Rows are points. The ring and each string are closed loops that go straight from each point to the next, and from the last back to the first. Before rounding, they use only three directions, however many columns there are. How many times does the string pass through the ring? Passing back the other way cancels.

Ring:
19 19 2
0 30 11
-22 20 20
-28 7 22
-25 -20 17
-12 -34 7
11 -34 -4
22 -24 -6
27 1 -3
String (28 x 3):
17 -15 6
30 -26 13
21 -21 13
2 -6 -3
7 -13 0
13 -21 7
21 -37 13
22 -51 -8
17 -50 -1
10 -50 -9
8 -60 -10
10 -58 9
8 -38 20
4 -25 13
7 -49 11
7 -59 -1
2 -46 -20
-1 -21 -15
0 -11 -1
4 -19 -12
10 -25 -16
3 -10 -4
12 -18 9
26 -28 7
42 -37 -2
38 -28 -21
15 -11 -24
7 -7 -11
Times through: 2
String:
-36 4 9
-25 -1 3
-12 -6 7
-25 -14 3
-31 -32 12
-25 -39 21
-13 -30 25
-11 -18 17
-11 -4 -1
-26 -6 0
-44 -5 17
-41 -2 38
-38 1 41
-45 6 30
Times through: 1

Ring, 8 rows:
12 -10 -25 6 11 -13 -11 27
15 -5 -5 8 7 -25 -3 28
9 -3 16 12 2 -24 12 10
-9 3 10 14 -4 6 27 -25
-18 3 0 13 -5 23 29 -40
-21 -12 -4 12 -1 30 23 -43
-11 -30 -2 10 7 15 8 -22
0 -28 -15 7 12 2 -6 3
String (11 x 8):
3 -22 7 10 8 -11 4 3
-1 -5 -19 8 5 4 4 0
14 -21 13 10 10 -31 -2 24
26 -16 25 11 10 -54 -5 44
26 -9 19 10 9 -51 -4 44
14 -26 27 12 10 -36 1 21
20 -15 -9 7 13 -32 -14 41
11 -7 -53 2 13 -2 -21 33
-1 -5 -60 3 10 20 -13 9
-2 -12 -13 9 5 4 5 -4
4 -29 3 9 11 -10 -2 7
Times through: 1
String:
11 -41 6 8 16 -23 -13 23
6 -29 -29 4 15 -2 -17 18
6 -32 -31 4 17 -2 -20 20
10 -41 -4 7 17 -17 -16 22
4 -26 11 11 9 -13 3 4
0 -10 -25 7 7 5 -2 4
0 -5 -32 6 7 7 -2 6
7 -20 0 9 9 -15 -2 13
11 -26 14 10 10 -26 -1 17
1 -8 -11 9 5 -1 5 1
9 13 -43 5 5 -2 -5 23
22 3 -10 7 8 -35 -7 43
23 -4 10 10 7 -44 -3 41
18 7 -5 9 4 -31 0 33
17 7 -4 9 4 -30 1 31
28 -9 29 11 8 -58 -1 46
17 -26 36 12 9 -44 2 25
8 -19 15 11 7 -21 5 10
4 3 -26 7 4 0 1 10
13 12 -52 3 7 -5 -13 33
21 1 -51 1 13 -18 -24 51
18 -28 -1 7 15 -32 -15 36
9 -28 7 9 11 -20 -4 16
7 -28 6 9 11 -16 -2 11
Times through: 2
